Every row gives one point. Any point is a mix of the corners, with weights that add up to 1. It lies inside the corners' shape when no weight is negative. Say inside or outside, and name the corners with a negative weight.

Corners:
(1): [ 60 -39  33]
(2): [-31   0  22]
(3): [-44 -15 -23]
(4): [35 22 35]
Points:
[-20  -6   9] => inside
[-40   4  -8] => outside (1)
[-24  20  13] => outside (1)
[13 -3 22] => inside
[ 48 -12  37] => outside (3)
[  7 -11   6] => outside (2)
[ 27 -17  37] => outside (3)
[-17 -13   5] => inside
[-20  10  13] => outside (1)

Corners:
(1): [ 18  21  30   0 -29  11]
(2): [-41  -6 -46   1  28 -39]
(3): [ 22   5  34 -18   0   4]
(4): [ 19   8  -4 -14   5  18]
(5): [ 1 34 33  1 19 60]
(6): [ 26 -53  42   5  -5  27]
(7): [20 10 16 12  8  4]
Points:
[-3  8 -1 -3 -3 14] => outside (3, 7)
[ 1 -7 22 14 27 13] => outside (1, 4)
[-12  -6 -11   2  14 -12] => inside
[ 4  6  1 -5 10  9] => inside
[14  4 13 -5 11 18] => outside (1)
[19  6 24 -5  3  6] => inside

Corners:
(1): [-28  -4  25  15   7   2  -9  19]
(2): [-40  60 -24 -21  17 -29  24 -15]
(3): [ 52 -55  -9  29 -24  10   2 -56]
(4): [-16 -25   8  18  41 -46   9  35]
(5): [-13 -14  31 -57 -20  18 -41   0]
(6): [ 20  22 -23  -9 -30   7  14 -21]
(7): [-10 -20 -48 -11 -32  -5  23 -39]
(8): [ 19 -32  18  23  39  13 -19  12]
(9): [ 2  7 43 -2  5 12 16 21]
Points:
[-12  15  -4 -12  -6   0   4 -14] => outside (4)
[-15   0 -13  15   6 -21  22 -22] => outside (5, 6, 8)
[-11  16  15  -5   4  -7   7   2] => outside (7, 8)
[ 17 -17   9   5   9   1  -5  -7] => outside (1, 7)
[-13  23  -3 -15  12  -5   5   4] => outside (1, 3)
[  9 -17 -17   3 -14  -1  10 -30] => inside

Corners:
(1): [ 32   7 -13 -19   1  49  21 -27 -17 -39 -35]
(2): [ 20  35  52  -8  -3 -28 -13  21  50   6  -8]
(3): [ 32   9   8  10  18   2  46 -33 -37 -27 -12]
(4): [  0   9 -11  -6  24 -10  38  -6  60   4  25]
(5): [-21 -51  -5  -6   7 -32 -10  -4  17 -49  13]
(6): [-53   2  13 -26 -20 -18 -18  15  -5 -21  36]
(7): [  6  43  16  28  59  31   6 -23 -10 -44 -57]
(8): [  0 -23 -10 -16  60  41  42   4 -19 -32 -40]
(9): [  0   5  41   8  -8 -17 -24 -15  53  35   3]
(10): [  6  57  -2   7  -2  -6 -28  41  13  27 -25]
(11): [ 12 -28  16  13 -10  31  26   6   7  -1  47]
(12): [-12  15  31  29 -15  11  10  29  44  12 -50]
Points:
[ 0 14 25  2  0 -5 -3  9 26 -1 -7] => inside
[-16   6  16   1   3   8 -14   3  15  -3 -11] => outside (2, 3, 4)
[ -7 -19   1  -5  11  -4   5  -1  11 -28   0] => inside
[ 11   9  28   7   8  21  20 -10  -6 -14 -26] => outside (4, 5, 10)
[ -6  -4  13   6   7  -5   2   3  20 -20 -13] => inside
[ -6 -13   1  -4  14  -7   8   0  20 -21   1] => inside
[-9  3 17  3  8 -7  2  8 22 -9 -7] => outside (1)
[ 12  13  23   0   1  28  12 -10   0 -16 -27] => outside (4, 5, 10)

Corners:
(1): [ 39 -29   2   5  13  11 -10  22 -30  11 -14   5]
(2): [-11  -4   0   0 -18 -16 -40  10 -40 -15  28   2]
(3): [ 21  -4  -8 -24  -7  -9  15  35   1  -4  18  18]
(4): [  9   7 -34  15 -27 -14  24  13   3 -21  -5   8]
(5): [ 27  -4 -43  19   0   9   4  -7  14  20 -26 -12]
(6): [-29   5  -4   6  30   2 -32  39 -39  -2  -7  12]
(7): [  0 -44  -6  11  29   7 -25 -18 -21  -1   6 -19]
(8): [-58 -43  38  31 -12 -10  20 -56  28   3 -44   2]
(9): [-10  10  13  11  -4 -21  17 -60   0 -11   0  -2]
(10): [-16   1 -20  35  -2  -3  -2  14  12 -15   1 -12]
(11): [ 29 -11 -12  -5   3  16 -13   1   5 -24  -6 -13]
(12): [ 47 -34   6 -21  40  59  -3  -7  -3  13   0  19]
(13): [-14  19 -20  10 -56 -19  43 -38   8   2 -11 -29]
Points:
[-18 -12   5   9   6  -4  -5  -4   2 -15   3   5] => outside (1, 5, 13)
[-14  -5  -4  11  -4  -3   2  -9   1 -12   0  -6] => outside (1, 5)
[  7 -13 -12  13  -7  -3  10 -13   2   3  -8  -3] => outside (6, 11)
[-31   5  -9  22 -10 -21  15 -19   5   1 -18  -4] => outside (1, 2, 11, 12)
[  8  -7 -23  17   3   2  -7  -3 -13  -1  -1  -9] => outside (3, 8, 11)
[ -4  -3  -5  10 -11 -10   2   1  -8  -6  -7   1] => outside (7, 12)
[  9 -23  -3  16  10  10   5  -8  11  -3 -10   1] => outside (2, 6, 13)
[ -3 -10  -2  13  -3  -2  -2  -8 -14   1  -9  -2] => outside (3, 11)

Corners:
(1): [-40 -45  13  26   8   9 -13 -31   0  22  25 -12   3  -7   4 -22  12   8]
(2): [ -4  -6   2   8  -8  21 -23 -30   3  -7   4 -31  23  30 -31 -15  11  36]
(3): [ 23  -5  -1   1  -3  -3  22  29  14 -15 -22  14  13 -42  25  19  26  10]
(4): [ 43  -3 -38  12 -18 -49   4   2  -4 -52 -25  31 -24  -2 -16  17  15 -13]
(5): [ 15  -8 -17 -30 -12  11  20  -2 -13 -35  -7  24   7 -23 -14 -10   0 -25]
(6): [-39  11  37 -25   7  14 -31   8 -35  26  37 -21  20 -11   9  16 -17   6]
(7): [-11  27  43  -4  21  15  20 -20 -25  13  14 -22 -21  -8   8  31   2 -20]
(8): [-46  47  11   3  57  17 -19 -24 -28  -6   9 -14  22 -29  19  32  28   6]
(9): [-21  15  20  11  37  24  -4   9 -28  17 -14  11  10  -6  -9  52  60 -31]
(10): [ 53 -18   7 -26   7 -18 -25 -23   8  -2  -6  11 -49  -1  -2  -6   1  24]
(11): [ 37 -11 -11 -28 -27 -30  21 -14  -1  13 -43  42   5  17 -15   4  -6   5]
(12): [-41   1  -9  21 -25  36 -31 -30  43  12  41  21  27  15  -8 -14  11  14]
(13): [ -6   7  -3   7  12  29 -12 -25   3  56  22 -18  23   3   6  -8 -13  21]
(14): [-58  28  29   0  40  47  -2  27 -42   2   4 -45  -8 -17  24  15  19  21]
(15): [ 24   8  -7   1   4 -37  -4 -17  27   8 -19 -24 -34  11 -51 -40 -20   6]
(16): [ 35  19 -38 -13 -22 -25   3  16   6  -7 -19  12  -8 -13  20  -1  48 -40]
(17): [-32 -16 -40  -8 -25  17  -6 -21  15  16  30 -27  16  24  -6   0   4  33]
(18): [ 20  10   0 -14 -33 -21  32 -16 -12   7 -15  22  -5 -33   4   6  36  12]
(19): [ 12 -14 -38  -3 -47 -10  -5 -18  -3  -6 -28  27 -28 -18 -18  -6   3 -13]
Points:
[-2  5 -5 -2  0  5 -5 -8 -3  1 -2  2  5 -3 -3  5 21 -3] => inside
[ -8   3   8  -4   5   8  -8 -11  -5  12   5 -10   1  -3  -3   1   7   8] => outside (4)
[ -5  10   5  -3   5   5   1 -11 -11   4  -4   1   3  -8  -2  13  20   2] => inside
[  1  -4 -12  -6 -10  -2   3  -9   5  -1 -12   6  -3  -8  -7  -3  25   3] => outside (4, 6, 7, 13)
[ -9   2  -8   2 -12  10  -9 -15   7   6   7   6   4  -2  -5  -3   9   4] => inside
[-6  8  0 -3  6  2 -5 -8 -9  4 -3  1  5 -7  1 10 19 -3] => inside
[ -4   4   8   1  -3  -3   4  -5  -7  -3  -4   9   8 -16  -2   9  17 -11] => outside (10, 13, 14, 17)
[  3   3 -10   0  -2   5   1 -12   3   6   1   5   8   0   4   6  18   6] => outside (6, 15, 19)
[  0  -3   1  -4  -7  -5  -6   6  -2   2   1   0 -15 -14   6  10  20   0] => outside (2, 5, 8, 11, 13)

Corners:
(1): [ 16   0   5   6  -1 -16  -6  -3  -6   4   1  -9  -7 -15  20  -4 -12  -9
  -6  12]
(2): [  8 -14   1  -3  15  -4   3  23   4 -10  -5 -25  -1 -10  -6  -2 -13 -13
 -12 -17]
(3): [  4 -10   7   9  12   0   3  29   6  -9  12   1   3  20 -18  -8 -10  23
  -8   4]
(4): [ 10   9   0  -3  -7   6  -4  -5   7 -13   4   9 -11  32  17  -8  -5  -5
   9   8]
(5): [ -9 -13   5   7  -4   5  -1  11   8   9   8  13  -8  -6 -16   5  28 -15
  -6 -45]
(6): [-10 -14  -3   0  17   1   4 -16 -17  25 -24  10   3  -1  -6  -1  -4  37
   2  -2]
(7): [-10  -2 -28   0  -6 -11  20  -6  -9  14  -5 -15 -17 -10   8   4  42 -20
   3   6]
(8): [  3 -11   8 -12  -1 -19   0 -12  -3  19  11   0  13 -12  19   1  10  -1
  18  12]
(9): [  1  -6   3 -18 -20  -5  -9  11   0  10   5   9  -8 -11  13  -8  -5  -9
   5  -7]
(10): [-14  -7   5   6   9  10  -1  22   5 -13  14  10 -15   5  -5   3  -5 -19
 -12   5]
(11): [ 13  -6  -9  -8  -6  20  -9  13  11 -40  15   0 -10  -1   0   2  -8   7
   9 -14]
(12): [ 11  25   1  -4  -7   9  -7  -4  -5 -27  -4   3 -19 -13  19 -26   9  -5
  -2  10]
(13): [  4   3  10 -13   0 -11  -3 -11   6  -5  -9 -19 -22   0 -17   5  -4  -2
  12   9]
(14): [-16 -10   6   4   6   1   6  -7   7  -1   6  -1  -4  -3  -2 -19  -8  18
  14  -6]
(15): [  9  -1   2   5  14   2  27 -18  -1  14  -8   9 -12  15 -15  -9   9   5
   5   4]
(16): [  4  40  -4  -6 -13  -8   7 -13   3  -3   0  -8  -6 -17  12  -3 -16 -24
 -60  19]
(17): [ 13 -12  -1  -6  14  -3   0 -19 -32   8  11 -26  -6   2 -33   3  -8   2
  18   4]
(18): [  1  15  11  -4 -40   7  -4  -7   9   3  10   6  -5 -17  19   2  -3  -7
  15  -6]
(19): [  2  19  -5  -2  14 -32  18 -26 -26  13  11   8  22  -5   9   1  -7 -13
  -6 -23]
(20): [  8  14  -6  -3   9  14   1   6   8  -2   0  -9  -5   3  -9  -4  -4  21
  19 -16]
(21): [ -3  -9 -29   8   5 -12   6  17  -2  14  16  -5  23  -2 -36  -7  -5  -7
  -6 -13]
Points:
[ 1  1 -3  1  5 -4  7 -5 -5  3  1 -4 -3 -5 -5 -4  1  0 -2 -3] => outside (4, 9)
[ 1  2 -5 -1  0 -5  4  0 -1  2  1 -4 -3 -8  3 -5 -1 -1 -1  3] => outside (4, 5, 17)
[ 3  7 -7  2 -3  1 -1  5  1 -8 13 -1  0 -2 -1 -4  0 -5 -3 -5] => outside (2, 6, 9, 13, 15)
[ 2  1 -4  2  2 -4  5  3 -4  7  3 -1  0  1 -2 -4  1 -2 -5 -1] => outside (11, 13, 14)
[ 3 -1 -3 -2  1 -3  4 -6 -8  7  1 -3  0 -8 -2 -4  1  4  3 -6] => outside (4, 10, 13)
[ 5  1 -3  0  1 -1  3 -2 -2  0  2 -1 -4  5 -3 -5 -1  3  8 -7] => outside (8, 10, 16)
